Each row of a before or after table is a point. One or more steps were done to the points. Then noise was added and the rows were shuffled. The steps act on columns, c1 being the first. Name the steps. A step turns or swaps two columns, mirrors them in a line or flattens them onto one, adds a multiple of one to another, or multiplies or shifts one. Angles are multiples of 10 degrees, from the lower column toward the higher: turns from -170 to 170, lines from 10 to 170 but not 90. Use the fewest steps. Two steps may share a column if one is a turn and the other turns, adds or multiplies; they go together, in the order done. Otherwise the lowest column goes first.

Before (11 x 2):
[[ 0.5 -1.9]
 [-2.6 -3.1]
 [ 1.6 -0.5]
 [ 2.5  1.8]
 [ 0.4  4.7]
 [-0.2 -3.6]
 [ 0.3 -7.2]
 [ 0.5 -1.1]
 [-2.6  4.3]
 [ 1.0  2.6]
 [ 1.7  1.6]]
After:
[[ 2.7  1.2]
 [ 1.7  1.7]
 [-3.4 -0.2]
 [ 4.5  0.3]
 [-0.8  1.7]
 [-1.0  0.4]
 [-3.1 -2.8]
 [-7.3  0.6]
 [ 1.7  2.7]
 [ 4.3 -2.6]
 [-1.9  0.7]]
Steps: swap c1 and c2

Before:
[[-1.3 -3.9 -2.5  1.4]
 [-4.1 -4.0  2.9  2.0]
 [-1.7 -0.4 -3.0 -3.1]
 [ 1.6 -3.9 -2.8  0.4]
 [-0.5  2.9 -3.4  3.0]
 [-5.5  3.0  2.1  1.5]
 [-0.3  0.7 -4.4  3.0]
 [-2.4  1.6  1.9 -0.3]]
After (8 x 4):
[[-0.5  5.9 -3.5  3.9]
 [-4.1 -1.1  2.8  3.1]
 [-5.6  5.9  2.1  2.4]
 [-0.1  3.7 -4.2  3.8]
 [-1.6  2.7 -3.0 -2.2]
 [ 1.6 -0.7 -2.8  1.3]
 [-1.3 -0.9 -2.5  2.5]
 [-2.4  4.7  1.8  0.6]]
Steps: shift c2 by 3.0; shift c4 by 1.0

Before, 8 rows:
[[ 2.7  3.0 -0.6 -1.2  2.8 -4.2 -3.9  4.0]
 [-3.7  0.8 -0.8 -0.5  5.3  0.6  2.8  1.7]
 [ 0.5 -3.0 -3.8  2.1 -3.2  1.6  0.8 -1.8]
 [-1.9  0.4  3.2 -0.7  0.1 -1.9  0.3 -1.7]
 [-2.0 -0.7  0.2 -1.2  2.6  1.6 -6.8 -1.7]
 [-4.7  4.1  2.7 -4.3 -1.1  1.8  0.8 -5.4]
 [-1.5  0.8  3.4 -2.7 -3.1  3.7 -0.5 -1.0]
 [-2.8 -1.0  3.1 -6.0 -0.1  0.5 -2.0 -2.2]]
After, 8 rows:
[[ 2.5  3.2  0.5 -1.2  2.9 -4.2 -3.7  2.9]
 [-4.0  0.9  0.7 -0.8  5.3  0.7  2.8  0.7]
 [-4.6  4.0 -2.7 -4.4 -1.0  1.8  0.7 -6.4]
 [-1.3  0.8 -3.4 -2.7 -3.1  3.6 -0.6 -2.0]
 [-2.0 -0.6 -0.2 -1.2  2.5  1.6 -6.8 -2.7]
 [ 0.6 -2.8  4.0  2.0 -3.1  1.6  0.7 -2.6]
 [-1.9  0.4 -3.1 -0.7  0.0 -1.9  0.4 -2.8]
 [-2.9 -1.1 -3.2 -6.0 -0.1  0.6 -1.9 -3.2]]
Steps: multiply c3 by -1; shift c8 by -1.0

Before:
[[-4.6 -0.7 -4.2 -5.2 -4.0 -4.5  1.8  2.1 -1.5 -5.1  2.2  3.1]
 [ 0.7 -2.5 -1.2  2.5  0.3 -3.0  4.7  0.4 -3.9  2.2  0.4 -1.0]
 [-0.8  0.5 -0.2 -4.1  0.9 -5.0  5.3  3.9  2.9  1.1 -1.7  0.1]
 [-1.2 -1.4  2.1  0.1 -0.1 -1.9 -0.3 -0.2  3.4  2.2  3.1 -3.1]
 [ 1.2 -2.3  3.1  0.1  1.6 -0.7 -1.2  3.9 -3.0 -1.7 -2.8  3.0]
 [-0.2 -0.3 -0.9 -2.5 -1.8  2.5  3.0  2.7  3.0  0.0  3.6 -0.7]
 [-0.9 -2.9 -3.6 -0.3 -0.3 -1.1  5.2 -2.1 -3.4  0.8  3.4  3.5]
 [ 3.5 -0.5  1.1 -2.0 -3.8 -4.2 -2.2 -2.1 -2.2  0.6  1.8 -3.6]]
After (8 x 12):
[[-0.3  1.5 -0.9  1.1 -1.3  2.5  2.9  2.7  3.0  0.0  4.2 -1.1]
 [ 0.8 -1.6 -1.3  1.9 -2.0 -3.1  4.7  0.5 -3.9  2.1 -1.7 -1.5]
 [-1.3 -0.7  2.1  2.4 -1.2 -2.0 -0.4 -0.2  3.3  2.1  2.0 -4.9]
 [-0.9 -1.2 -3.6  2.5 -2.6 -1.1  5.2 -2.2 -3.3  0.9  2.3  5.5]
 [ 3.5  2.9  1.1  0.1 -2.2 -4.2 -2.2 -2.3 -2.3  0.6  2.7 -5.8]
 [-4.6  3.1 -4.2 -1.6 -2.6 -4.6  1.7  2.1 -1.5 -5.2  5.4  5.0]
 [ 1.2 -2.6  3.0 -2.1 -1.1 -0.6 -1.1  3.9 -3.0 -1.7 -1.9  4.8]
 [-0.9 -0.6 -0.2 -4.0  0.9 -5.0  5.2  3.9  2.9  1.2  2.0  0.1]]
Steps: turn c2 and c5 by 60 degrees; turn c4 and c11 by -50 degrees; multiply c12 by 1.6

Before, 8 rows:
[[  0.1   0.7  -0.3   0.0   3.3   1.4   0.2   0.2  -4.2   1.2   1.1  -2.4
   -1.3  -0.6   0.4   2.0  -3.1   0.2]
 [  5.1   0.4  -2.3  -0.8   1.2   1.4  -3.2   1.3   1.6  -6.4   0.9   3.3
    3.5   0.2 -10.5   0.2   0.4   1.2]
 [ -1.1   1.5  -0.9  -0.4  -0.7   1.5  -0.3  -0.8  -0.5   0.3  -2.2   7.1
   -2.2  -0.4   1.6   0.5  -1.2   1.1]
 [  1.8   1.5   0.0   0.3   1.8  -4.9   0.6   0.5   2.7  -1.3  -2.3   3.1
    0.5   0.3   2.0   2.3  -2.1  -0.4]
 [  0.4  -1.6  -5.6  -1.9   0.6  -1.2  -7.4  -7.8   0.7  -0.9   4.7  -2.6
    1.4  -0.4  -6.8   6.5  -3.8   0.6]
 [  0.8  -0.2  -0.7   0.2  -1.3   0.3  -2.0   1.4   1.5   1.1   2.4  -2.2
    4.1   3.7   1.4  -1.3  -3.7  -2.3]
 [  0.1   0.2  -1.8   0.3  -0.2   1.9   0.0   0.4  -2.4   1.4   1.0   0.3
    1.0   0.2   1.6   1.8   0.9  -4.5]
 [  0.4   3.7  -2.5  -1.1  -0.2   1.9   0.3  -0.2 -10.2  -0.1  -1.1  -2.8
   -1.1   2.1  -3.2  -0.8  -0.6  -1.1]]
After, 8 rows:
[[  1.5  -1.0  -0.5   0.2  -1.2   0.4  -3.2   0.9   1.5   1.2   2.3   3.4
   -3.0   3.3   0.2   1.5   2.6  -2.2]
 [  0.4   0.3  -0.2   0.1   3.3  -3.5  -3.1   0.7  -4.3   1.2   1.1   1.8
    2.0  -0.7   0.1   0.2   0.4   0.2]
 [ -2.0   2.9  -2.4  -1.1  -0.2  -2.4  -0.5   2.1 -10.3  -0.1  -1.1   2.3
    1.9   1.5  -2.4   3.1  -0.3  -1.2]
 [ -4.9   3.7  -5.5  -2.0   0.6  -2.3  -2.4  -7.2   0.7  -0.8   4.7   3.0
   -0.5   1.6  -4.9  -6.6   7.9   0.6]
 [  0.5   1.6  -0.8  -0.3  -0.8  -2.6  -1.0   0.3  -0.4   0.3  -2.1  -7.4
   -0.3  -0.4   1.7   1.5   0.5   1.2]
 [ -4.7  -0.4  -2.2  -0.9   1.2  -2.3   0.9   1.2   1.5  -6.3   0.9  -1.9
   -4.4  -0.1 -10.6   1.7   2.9   1.1]
 [  2.7   0.8   0.1   0.2   1.8   6.2  -2.1   1.3   2.7  -1.4  -2.3  -2.8
   -1.5  -0.1  -0.1  -8.1  -0.2  -0.3]
 [  1.4   0.0  -1.7   0.2  -0.2  -4.0   0.7   0.4  -2.4   1.4   1.1   0.1
   -0.9  -0.1   0.9   1.2  -0.1  -4.5]]
Steps: turn c1 and c15 by -50 degrees; turn c2 and c8 by 40 degrees; add -0.3 times c8 to c14; multiply c6 by 2; turn c6 and c16 by 140 degrees; turn c7 and c17 by -100 degrees; turn c12 and c13 by -160 degrees
